Each row of a before or after table is a point. The points were changed in one or more steps. Then noise was added and the rows were shuffled. The steps act on columns, c1 being the first. Name the steps. A step turns or swaps two columns, mirrors them in a line or flattens them onto one, adds a multiple of one to another, or multiplies or shifts one. Angles are multiples of 10 degrees, from the lower column toward the higher: turns from -170 to 170, lines from 10 to 170 but not 90. Use the fewest steps. Two steps may share a column if one is a turn and the other turns, adds or multiplies; they go together, in the order done. Otherwise the lowest column goes first.

Before, 8 rows:
[[ -6  78  -8]
 [ 18 -24  39]
 [ 23  74   0]
 [ 36 -55  -6]
 [-20  73 -30]
 [ 30 -62  43]
 [ 19 -39   7]
 [-23  15  27]]
After, 8 rows:
[[ 78 -25   1]
 [-37 -17  15]
 [ 75  19 -61]
 [ 76   6 -16]
 [ 15  21  52]
 [-65 -31  92]
 [-21 -17  80]
 [-58 -34  -9]]
Steps: turn c1 and c2 by -90 degrees; multiply c3 by 2

Before (13 x 8):
[[ 11  45 -44  29   4  28   5   2]
 [-22  35 -54  71  55  38  18  66]
 [-15 -50  26  -1 -49   2 -53  10]
 [ -1  -2 -32   3   3 -34  76  59]
 [  8  -9 -36  49  73  55  82  19]
 [  9   2  33 -76  22 -13  73  65]
 [-56 -71 -41 -72 -28  -2 -66   5]
 [  6 -13 -46 -40 -36  15 -16  -3]
 [ 33 -26   1 -22  19  18 121  74]
 [ 19  22 -33  45  31  12   0  49]
 [  8 -17   3 -23  28 -50 -40  -8]
 [-75 -19   8 -48 -52 -23 -28 -36]
 [-73 -34  -8 -80 -40  69 -59   3]]
After:
[[ 39 -83 -44 -71 -27  -1 -65   6]
 [ -1  -3 -33   1   4 -35  77  60]
 [ 31 -35  26  -6 -48   2 -53   7]
 [-32  30 -46  28   6  27   4   3]
 [  1   8  32 -73  21 -14  73  67]
 [-38  -1 -54  72  55  42  16  66]
 [ 18   1   6 -25  29 -50 -38 -12]
 [-12  25 -33  45  30  13  -3  51]
 [ 12   2 -38  50  73  56  86  19]
 [ 42  16  -1 -25  19  19 120  75]
 [ -5 -82 -11 -77 -39  71 -59   2]
 [ 13   0 -47 -41 -34  17 -15  -4]
 [-20 -74   8 -47 -52 -24 -29 -35]]
Steps: turn c1 and c2 by 60 degrees

Before:
[[  -1  -94  -51   26  -24   20  -50   33  -29   40   58   44   -8  -19]
 [ -29   26  -93   42   44  -35  -50    8   -5   14   -4   11   91   69]
 [  18  -59   21  -24  -24   31  -36   88   19   55   17   10   44  -54]
 [ -38   24 -119    4  -28   -8  -30   12   19   -3  -37   30   14    8]
 [  22  -28  -27    7  -38    8   87  -64   32   -4    6    8   19  -37]
 [  27  -55  -20   24  -41   43   20  -48  -24  -37  -34  -49    5  -51]
 [  42  -37  -29  -89  -18  -29  -38   57  -61   55   37   -1   53  -24]
 [  -4  -64    4  -34  -33   50   42  -75   20 -107   -2   36   25  -68]
 [  50  -35   -8    7  -65   17  -11  -90   64  -53  -22   22   -1   -7]
 [   7  -15   36  -51  -39   76    7  -93    1   15  -16   35   20  -63]
 [ -48  -17   19  -38  -33  -81  -57   58  -57   61   35    3   56  -46]
 [  39   13   41   -6  -67   37   73  -42  -34  -48  -37   33   16    4]
 [ -12  -75  -14  -39    6  -42  -30   38  -26   64  -42   37   37   -5]]
After (13 x 14):
[[ -49  -18   18  -39  -34  -83  -60  -51  -57   59   36  -21   56  -46]
 [  28  -54  -21   24  -41   46   22   27  -25  -32  -32   63    6  -50]
 [  44  -34  -30  -87  -17  -27  -36  -55  -61   54   34  -17   53  -25]
 [ -39   27 -121    8  -24  -10  -27    0   19   -1  -35  -34   13   10]
 [  37   13   41   -5  -68   38   73   52  -33  -48  -38  -21   16   -1]
 [   5  -17   40  -50  -38   75    3  101   -1   17  -15   -4   21  -60]
 [  20  -58   23  -26  -21   30  -33  -81   17   58   16  -39   45  -54]
 [ -32   26  -93   42   45  -36  -49   -5   -3   16   -5  -13   92   70]
 [  -3  -64    5  -34  -31   49   41   81   21 -107   -2   -7   22  -69]
 [  21  -28  -29    8  -37    9   87   64   31   -4    4   13   22  -37]
 [ -12  -75  -14  -37    9  -43  -29  -21  -27   64  -45  -49   36   -6]
 [  47  -32   -9    7  -66   18  -11   93   63  -56  -25   12   -1   -6]
 [  -1  -94  -52   26  -27   19  -51  -16  -29   40   57  -52   -8  -20]]
Steps: turn c8 and c12 by -160 degrees

Before (13 x 24):
[[  3 -22 -53  -7  -5 -10 -39  -9  -2  44 -36  44  93 -27  92  11 -83  34
  -58 -26  22 -37  -5 -45]
 [ 59 -21 -22 -83 -22  31 -25   7  61 -69  -2  25  86 -25  94 -65 -76  -5
  -27  -6  27 -41  -2  -2]
 [-35 -22  10  12 -39  34  58 -37  -8 -70 -42 -28 -35  61  40   7 -73 -18
   49   2 -30  61  27  27]
 [-31  63   9   8  12 -54 -64 -40  53 -51 -47 -32 -29 -50 -36  10 -64 -17
   45  -8   3  55   4 -54]
 [-10 -28  -9  33   2 -33 -44  10  40 -52 -57   0  20   7  73 -76 -10 -41
   10   3 -33 -47  85 -59]
 [-33  67 -40  24  45 -82  27 -27 -62 -61  -4  21  34  87 -17   9  23  -4
   -1  35 -37 -27  12 -36]
 [ 28  51 -51  52 -54 -79  11 -31  11  40  61  62  -4  24 -24  39  11  -4
    8  -7  37 -53 -13  61]
 [-51 -51   2 -60  43  49  16  35  -8 -30  36  54 -14  24   8  31  40  17
   57 -26  32  59 -33  39]
 [ 71 -15 -31 -25 -55 -12  40   8 -69  26  47 -69  14   1  -1 -11 -80  47
    4 -33 -13  33 -10 -17]
 [ 33  49  -6  -8 -31  25 -25  30 -70  24  57  16  72   7  70 -11 -15 -12
   54   3 -40 -48 -34  19]
 [ 66 -53 -77  26 -27  -7 -20 -21  23 -65 -44 -72  -6  73  10 -41  -6 -49
  -67  61 -22 -65 -33 -62]
 [ 59 -34 -51 -34 -22 -81  32 -24 -50 -79  66 -56  45  -8 -16  -1 -30 -58
  -81 -42  10  21  29  65]
 [ 20  63 -58  14 -48  35 -61  68  34  13  45  62  70 -36 -14  21 -25 -49
  -13  55 -70 -42  50  18]]
After:
[[ 59  14 -52 -36 -22 -82  37 -23 -54 -77  67 -54  49  -9 -16  -3 -31 -56
  -79 -42   9  20  26  60]
 [ 72 -10 -32 -24 -59  -8  42   9 -71  22  49 -67  15   3   2 -12 -78  50
    4 -35 -11  29 -10 -18]
 [ 35 -71  -4  -9 -32  24 -25  31 -47  19  58  16  74   7  72  -9 -12  -7
   53   7 -37 -47 -34  19]
 [-11  40  -8  32   2 -36 -45   4  30 -50 -56  -6  19   8  75 -76 -10 -42
   10   3 -35 -47  86 -56]
 [-34 -85 -37  26  47 -82  24 -21 -34 -61  -1  21  36  88 -16   9  26   1
    1  31 -38 -26  10 -35]
 [ 31 -46 -53  51 -54 -79  12 -33  29  40  60  62  -5  25 -21  42  11  -6
    9  -6  37 -53 -11  65]
 [ 59  39 -24 -83 -17  33 -25   9  50 -67   0  23  87 -24  93 -66 -72  -6
  -28  -6  30 -41  -2  -1]
 [ 15 -52 -61  12 -47  37 -63  67  54  16  45  58  75 -36 -13  18 -24 -50
  -14  54 -68 -43  54  18]
 [  4  20 -54  -7  -4 -12 -40  -8 -12  44 -37  41  91 -24  90  12 -80  34
  -58 -25  20 -38   1 -44]
 [-27 -38  10   9  15 -54 -62 -40  68 -54 -49 -31 -26 -54 -38   9 -64 -17
   49  -6   6  52   5 -51]
 [-33  20  11  11 -36  34  57 -35 -14 -73 -40 -27 -33  58  36   7 -75 -17
   48  -2 -29  61  28  26]
 [-50  47   0 -59  41  48  17  36 -23 -33  34  58 -16  22   6  32  41  16
   53 -26  32  55 -32  40]
 [ 63  55 -81  27 -29  -5 -20 -22   2 -65 -41 -71  -7  74   7 -37  -3 -45
  -66  60 -24 -68 -32 -60]]
Steps: mirror c2 and c9 in the line at 80 degrees

Before (12 x 64):
[[  3  12 -57 -57  48  -8   8 -12 -18  -1   2 -15  -3 -16   6 -32  -8 -18
  -33  34 -39  19 -13 -48 -24 107  38 -53 -29   8 -15  17   2 -42  67 -35
   55  21 -75  11  10 -14 -48  40 -24   1  21 -44  41 -19   5  31 -10   8
    8 -21 -22 -17  -5 -36  40  31  56 -39]
 [ 15 -18  63  20  37 -32 -50  19  -1  17 -56  70  70  13 -74 -11  43 -44
   -3  43   5 -45  -3 -33 -14   6  25 -11 -26 -27  -8   1 -36  36 -41 -17
  -10  -3   4  15  -4  43 -55  15   6 -20  59  37   1   2  18  48 -37 -54
  -44  60 -10  -9  -8 -60   5 -44  10   5]
 [ -4  31 -66 -20  40  15 -60  19  55   3  19  43  28   2 -14 -16  -3 -37
   27  20 -50  23 -28  19 -66  64  -7  55 -45  -8  13  24  57  26  -5  26
   30 -27 -40  95 -11 -33 -59 -20  33 -37   8 -15  -1  -5  27   1 -28  -1
  -18  13  -3 -13  45  -5  -7 -20 -84 -11]
 [-35 -18 -31   8 -17   3  48  59  11  26  38 -23 -19  20  12  36 -53  -1
   -2  -7 -43  13 -44  40  29 114 -35  -4 -68 -21 -45 -19  30 -52 -54  22
    8  16 -10  24 -14  82 -33  55   6  53 -33 -33  -7  -4  37  51  24 -31
    7 -20 -39 -52  26  23  -2  -3  19 -25]
 [ -8 -46 -44  45 -17 -29 -47  16 -18 -53  16   6  19 -48  51  45   5  38
   -3 -32 -47 -64 -28  -6  25  51  21 -32 -24  -5  -3  -9 -84  12  15 -49
   55  54 -63   5 -29  43  30 -71 -42  35  -8  -9 -25 -14   6  68 -16  21
   20  38 -40  29  32 -42  -5  25 -38  -2]
 [-14  23 -49  37  15 -37 -36  29  16 -60  -6  -9   8 -27 -35  25  38 -16
  -24 -12 -16 -29 -16  16   4  67  -4  40   6 -58   7 -15  -8 -12 -26   9
   -5  58 -31  -2 -33   8  -3  21 -23 -18 -35  30  15  -8  39   5  10 -11
   -5 -25 -51 -21   5  21 -11  -2 -20  28]
 [  6  46 -48   4  40  16 -38 -39  19   6  15  46 -45  16  13 -14  42 -70
  -29 -45 -40   2  19  27   1  53 -11 -31 -13  -5 -16  29  29 -32  -4 -16
   60  10 -12 -29 -81  36   6 -44  18  -6  -8  -2  17 -61 -25 -27 -36   2
   46 -78 -60  33   0  12 -17  15  45  38]
 [-38  35  11 -31 -14  38 -21   9 -20  30 -12 -24  11  24   4  40  11  -7
   36  21 -67  14   1  -3 -65  11  -2  32  36 -18  22  10  16 -26  35 -17
   16  23 -12 -35 -13  59  25   1 -24 -19  12 -60  39 -89 -34 -40  64 -53
  -42  11 -37  15  58   3  10 -51  43  -6]
 [ 50 -27  32  -4  26  16 121  -8  31  -7 -25  29  31   0   5  -8  -1  25
    0   7 -75  17   2  -6   7  22  47 -31   6  17  14  29   5 -54  19 -20
  -59 -59 -21 -12  -6  29 -93 -50  -4  48 -33 -58  11  23  57  20  54 -12
  -29 -23 -33  21 -19  15  -9 -11  27  -9]
 [ -7  91 -13  31  26  54 -42  -8  26 -12  19  52  22  69  -2 -58 -31 -30
   35 -43 -24   8 -32 -31  59 -15  32   7  37 -12  48 -40   7   1  24 -44
   44  14 -12  54 -69   6 -90  -6 -23 -17  31   9  67 -31 -61  -5 -24 -14
   28 -58 -37  30   3 -22  -6 -13 -45 -11]
 [-60  11  32  -5  13  41   1   5  60   9 -27  -6  37 -27  17  39  31   3
  -11 -14 -13  -2 -24  21 -73  24  13 -20  35 -43 -13 -18  -7  -6 -44 -43
   32 -23 -18  21 -11 -24   5 -45 -21 -26  59 -49 -10  20 -24 -10  19  -6
   58  34 -39 -20  19 -23   7 -10  26   7]
 [ 72  12 -15  -9  31 -20  30 -20   0   5  47  48 -49 -29 -33  -6  -4 -38
   50  -2  -8 -12 -38 -22  -8  -1 -44  30  24  20  30  27 -10 -41  25 -49
   46 -26 -38  48  28 -39  14   2   8   4  40   1   9 -30  14 -19  86  57
   23   0 -15 -20 -22 -40  34 -32 -19  40]]
After (12 x 64):
[[-10 -44 -44  45  22 -28 -46  15 -17 -52  16   2  22 -48  51  47   3  38
   -1 -32 -48 -63 -27  -5  25  51  22 -33 -23  -6  -4  -9 -84  11  14 -48
   56  53 -61   5 -30  44  31 -73 -40  33  -8  -6 -26 -13   1  66 -16  22
   21  39 -40  27  35 -41  -5  24 -37  -2]
 [  5  45 -49   4  78  17 -36 -39  20   5  17  11 -45  17  12 -14  61 -69
  -28 -45 -39   1  18  30   0  51  -9 -32 -12  -4 -14  28  29 -32  -3 -18
   60  10 -11 -28 -82  38   8 -43  19  -8  -9  -2  19 -61 -26 -29 -36   1
   47 -77 -58  34   0  12 -17  14  43  38]
 [ -3  33 -64 -19  82  15 -60  16  57   2  18  35  25   3 -15 -15  25 -37
   28  20 -52  23 -28  19 -65  63  -8  54 -46  -8  13  23  59  26  -7  25
   33 -26 -37  92 -12 -34 -57 -20  33 -38   9 -16  -1  -6  26   2 -26  -3
  -18  13  -4 -14  44  -6  -5 -20 -82  -8]
 [  3  13 -58 -58  87  -8   8 -12 -21   0   1  -7  -2 -15   4 -33 -17 -19
  -33  33 -41  21 -12 -46 -26 109  40 -52 -29  10 -15  16   2 -41  67 -35
   54  22 -74  12   8 -15 -47  40 -22   1  22 -43  42 -18   3  31  -8   8
    7 -22 -21 -16  -4 -36  41  33  56 -39]
 [ 51 -28  32  -6  67  16 121  -7  29 -10 -26  22  32   2   4  -8  15  25
    0  10 -76  16   3  -4   7  21  47 -31   7  15  13  30   4 -54  19 -21
  -59 -58 -21 -13  -6  27 -95 -51  -5  49 -33 -57  10  24  57  21  55 -13
  -28 -24 -31  20 -19  13  -9 -13  27 -12]
 [ 16 -16  60  21  76 -31 -50  21  -3  16 -54  26  72  15 -75 -13  76 -44
   -2  43   6 -43  -1 -35 -14   6  25 -13 -27 -28  -9   1 -37  37 -39 -18
  -10  -1   4  17  -5  42 -53  14   5 -19  61  40  -1  -1  17  47 -34 -58
  -42  60 -10 -11  -7 -58   6 -45   8   3]
 [-34 -17 -31   7  23   4  46  59   7  27  38  19 -18  18  13  38 -56  -2
   -3  -7 -43  13 -46  41  26 116 -36  -2 -68 -23 -48 -20  30 -52 -52  21
    9  15 -11  23 -15  83 -32  56   7  51 -35 -33  -8  -5  36  52  25 -33
    7 -19 -40 -54  28  22  -3  -3  19 -23]
 [-58  13  33  -5  55  40   2   4  60   9 -27 -27  38 -27  16  39  18   3
  -12 -14 -14  -4 -23  22 -71  24  14 -20  35 -43 -12 -16  -6  -7 -43 -43
   33 -26 -18  21 -11 -22   5 -43 -20 -29  60 -46  -8  20 -23 -10  17  -4
   58  33 -41 -22  20 -22   6 -11  27   7]
 [-14  24 -50  35  56 -36 -37  26  18 -59  -5 -33   9 -27 -34  26  22 -18
  -25 -10 -17 -27 -14  17   4  68  -6  39   3 -57   9 -15  -8  -9 -28   6
   -4  58 -30   0 -33   9  -5  23 -23 -19 -33  30  16  -9  38   4  10 -12
   -7 -24 -51 -22   6  20 -10  -3 -19  28]
 [ -6  90 -12  30  66  53 -43  -8  26 -14  17  61  21  69  -4 -58   9 -31
   35 -44 -26   8 -30 -30  58 -14  30   7  36 -11  49 -38   9   2  25 -43
   45  12 -13  56 -70   5 -90  -7 -24 -19  30   9  67 -31 -58  -6 -24 -15
   28 -58 -37  31   4 -23  -3 -13 -44 -11]
 [ 70  13 -15  -9  72 -22  29 -18   0   5  46  39 -48 -28 -31  -7  31 -39
   50   0 -10  -9 -35 -23 -10  -2 -44  28  24  18  29  29  -9 -42  27 -48
   46 -27 -37  49  28 -39  13   2   6   1  41   1   9 -30  13 -19  87  58
   21   3 -16 -21 -23 -41  35 -29 -19  39]
 [-38  33  10 -31  23  38 -18   8 -20  27 -13 -26  12  24   4  41  -6  -4
   39  20 -64  11   0  -1 -65   9  -2  29  36 -17  22   7  13 -24  36 -17
   16  24 -13 -34 -13  60  25   1 -25 -19  13 -60  38 -86 -35 -40  62 -51
  -41  10 -38  16  59   3   9 -53  43  -4]]
Steps: shift c5 by 40; turn c12 and c17 by 40 degrees

Before:
[[  16   10   25  -29   44  -46   36  -20   27 -104  -10   33  -69  -33
    -3  -25   -9  -44   46  -49  -39   46   10  -48  -77  -31  -68  -34
   -40  -58    9    8   -3  -26  -37   -2    9   26   20   -7  -22   11
   -29  -18   22  -14    7   37  -14  -41  -24  -28 -100  -44  -40   28
    33  -11   16  -26  -66  -37  -67   26]
 [  11   30  -37  -17   42  -54  -39   37  -13  -55   10  -40  -32  -25
   -28  -36  -53  -23  -11  -40   14   68  -29   -8  -54  -27  -43   -2
   -64  -40   14   29  -37   -1  -42    2   21   -1   24  -51  -11  -17
   -12   34  -12  -43    2   32  -21  -58  -17   -3  -81  -43  -56   22
    15  -13   57  -31  -11  -44  -36    2]
 [  42  -33  -75    3   51   35  -13    2  -57  -65   35  -56  -22    0
   -45   -2  -65   39  -28  -42  -50   26  -46   63   36  -54   47  -41
   -32  -16  -12  -10   26  -99   68   57   35  -56   29  -62   34  -61
    54  -85    2  -36   33    3  -26    9  -13   14  -35  -57   10   35
    75   47   41   43   43  -27  -39   32]
 [ -50   -3   32  -60  -60  -28   39  -42  -42   16  -19   49   52    9
   -56   12   45    0  -58    4   16   39  -30   16   -7   -6  -21   36
   -16  -23  -19   45   12   77   -5   17  -25   33  -32   42  -32   28
   -55   42   24  -11   -8    5   35    2   26   -7  -60   34   89   -5
    -5  -61  -81  -43   36   23  -14   -8]
 [  -3  -54   27  -78  -59  -14  114  -25  -42   -3   16   22   12  -17
    14   12   30   -3  -27   27   60   29  -16   -5  -62   10   57   71
     1   60  -25   58   -2   42   22  -33   23  -10  -17   53  -10   37
   -11  -10    4   -5  -36  -19   41  -20   35  -47  -50   10   48  -33
    -4  -37  -75  -21   64   34    9  -38]
 [  21  -72   20  -94  -24   21   -1    6  -43   19   50   46   52    1
   -18  -23   19   23  -39   44   62    2  -27   66    7   32   18   26
    19    2  -39   66   47   69   64   62    7  -31  -21   20   13  -38
   -11  -54   17   -3  -79  -56   -6   41   57  -42  -45  -20   38  -21
    13    7  -60   37   33   74   51  -36]
 [  21   -6  -11  -35    4  -61    6   20   10  -49  -23   53  -71  -23
    -2  -21  -78  -42   10  -30  -24  114   -6  -19  -47   -6  -41   42
   -67  -95   40    9  -19  -11  -26    0  -14   40   13   20  -59   70
   -22    0   -6  -14    7  -19  -10  -29  -39  -31  -81  -35  -30   31
    45  -20   12  -11  -24  -28  -52  -55]
 [ -37  -25   23  -54  -69  -16   50  -35  -92   34   19   59   18   27
     1  -52    5   33  -26   59   53   31   -4   26   16   35   42   23
    25   50  -23   43   39   44   10    1    5  -39  -16   33   32   14
   -44   -6   41   24  -37   20  -25   62   40  -33    0   34   29  -26
    45    3  -17   -6   83   28   42    3]
 [ -77  -39  -16  -47  -26  -12   -5  -37  -74   37    5   29   76  -23
     3  -23   12   47  -37   42   15    8   30    9   -9   27   15   39
   -24   57  -52   80   17   55   34    7  -26  -33  -62   38   34   23
   -68  -20  -12   12  -22  -26   28   19    7  -79  -29   10   66    8
    -2    6  -77   -4   41   64   32  -32]
 [  37  -73  -85   66   33   24   19   44  -90   11   19  -39   18   45
   -97  -25  -11   76  -45   41  -76  -55  -64    1    7   -5   18  -32
     6   16  -40  -25   27  -61   27   40   90  -55  -50  -23   21  -41
    46  -65  -32  -24   46   -1  -31   -2   28   31   41   20   60  -15
    -1  -51  -45   66   48    2   51   36]
 [  13   39  -49  -25   -6  -55  -18  -24   29  -80  -10    0  -16  -26
   -58  -13  -56  -23   57  -26    1   98  -19  -26  -27  -12  -32   -6
   -24  -42   10   18  -44  -40    0   -8   -9    8    9   12  -30    8
   -14   -7   19   -1   38   -8  -47  -77  -35  -43  -62  -80  -76  -38
    69  -20    6  -29  -24  -68  -61   43]]
After (11 x 64):
[[  12   37  -49  -25   -7  -56  -19  -25   28  -81  -12   -1  -17  -27
   -56  -15  -57  -23   57  -26    0   98  -19  -25  -26  -11  -28   -8
   -24  -42   11   17  -45  -40    0   -7   -7    8    8   14  -30    7
   -14   -8   19    0   40   -7  -46  -76  -38  -44  -63  -80  -76  -38
    69  -19    6  -31  -33  -67  -62   44]
 [ -78  -37  -17  -47   -3  -12   -5  -38  -74   38    5   31   76  -27
     3  -24   14   49  -39   42   13    9   29    9   -8   24   14   38
   -24   57  -53   78   15   56   36    6  -29  -32  -61   39   33   23
   -69  -21  -12   12  -21  -27   28   20    6  -77  -27   12   64    6
    -2    6  -78   -3   39   63   33  -29]
 [  39  -72  -83   66   46   22   19   43  -90   12   20  -38   19   44
   -99  -27  -10   75  -44   40  -76  -55  -66    0    6   -6   18  -32
     6   16  -41  -26   29  -62   27   40   90  -55  -50  -22   19  -41
    47  -66  -31  -26   47   -2  -31    0   30   32   41   21   58  -13
    -1  -52  -44   64   58    3   52   35]
 [  40  -32  -74    4   40   37  -14    2  -58  -64   35  -56  -21    0
   -46   -2  -65   40  -29  -41  -52   26  -46   62   38  -53   47  -42
   -31  -18  -13   -9   27  -99   68   56   35  -55   30  -62   33  -61
    55  -83    1  -34   33    3  -25    8  -12   13  -36  -56   10   32
    77   46   42   42   38  -28  -39   32]
 [  10   31  -36  -17   24  -54  -40   34  -11  -53   10  -39  -29  -25
   -28  -35  -54  -24  -12  -40   15   68  -27   -6  -55  -28  -43   -1
   -63  -41   14   29  -37    1  -41   -1   22    1   25  -51  -11  -18
   -14   34  -12  -43    0   33  -19  -58  -17   -6  -83  -43  -56   23
    16  -15   55  -32  -31  -47  -40    1]
 [ -49   -5   33  -58  -34  -28   37  -44  -43   16  -19   50   50   11
   -54   12   45    1  -59    3   17   39  -31   17   -8   -8  -21   36
   -17  -25  -19   45   10   78   -6   16  -26   32  -31   42  -32   29
   -54   43   23  -12   -6    4   36    0   26   -6  -60   33   90   -5
    -5  -61  -81  -43   53   24  -14   -8]
 [  20   -7  -11  -34   -2  -61    6   18   10  -46  -22   53  -71  -22
    -3  -23  -79  -41   12  -29  -23  113   -8  -19  -49   -6  -42   42
   -69  -94   38    9  -18  -11  -25    3  -14   41   14   21  -60   70
   -22    0   -5  -13    6  -20  -10  -30  -36  -31  -81  -35  -31   31
    45  -23   12  -12  -22  -27  -53  -55]
 [ -38  -26   22  -52  -63  -16   52  -35  -92   34   19   60   20   27
     2  -50    6   32  -27   57   53   31   -3   25   15   35   43   24
    25   48  -22   44   41   42   10    1    5  -39  -15   34   32   13
   -44   -6   40   24  -37   21  -27   62   39  -32   -1   33   30  -28
    43    2  -16   -7  109   27   42    2]
 [  23  -71   21  -94   -6   22   -2    6  -41   20   51   45   50    1
   -14  -22   20   23  -40   42   62    3  -29   66    8   33   20   26
    19    1  -40   67   47   68   65   63    8  -32  -20   21   12  -37
   -10  -53   15   -3  -81  -55   -6   40   57  -42  -45  -20   39  -21
    12    6  -62   35   31   73   51  -35]
 [  17   12   24  -30   41  -47   37  -21   30 -102  -11   34  -69  -34
    -3  -23  -10  -45   47  -49  -40   47   11  -46  -76  -30  -70  -33
   -40  -59   10    9   -3  -29  -36    0    8   26   18   -8  -21   12
   -28  -18   22  -16    6   35  -15  -40  -24  -29 -101  -44  -39   27
    32  -12   16  -27  -48  -38  -67   28]
 [  -4  -55   28  -79  -36  -12  112  -24  -41   -2   16   25   12  -17
    15   14   30   -5  -30   26   62   30  -16   -7  -62   11   56   70
     1   60  -24   60   -3   40   24  -34   23  -10  -19   53   -9   36
   -11  -11    3   -4  -36  -18   41  -19   36  -49  -51   10   48  -32
    -5  -36  -75  -19  120   35    9  -39]]
Steps: add -0.3 times c59 to c5; add 0.5 times c7 to c61
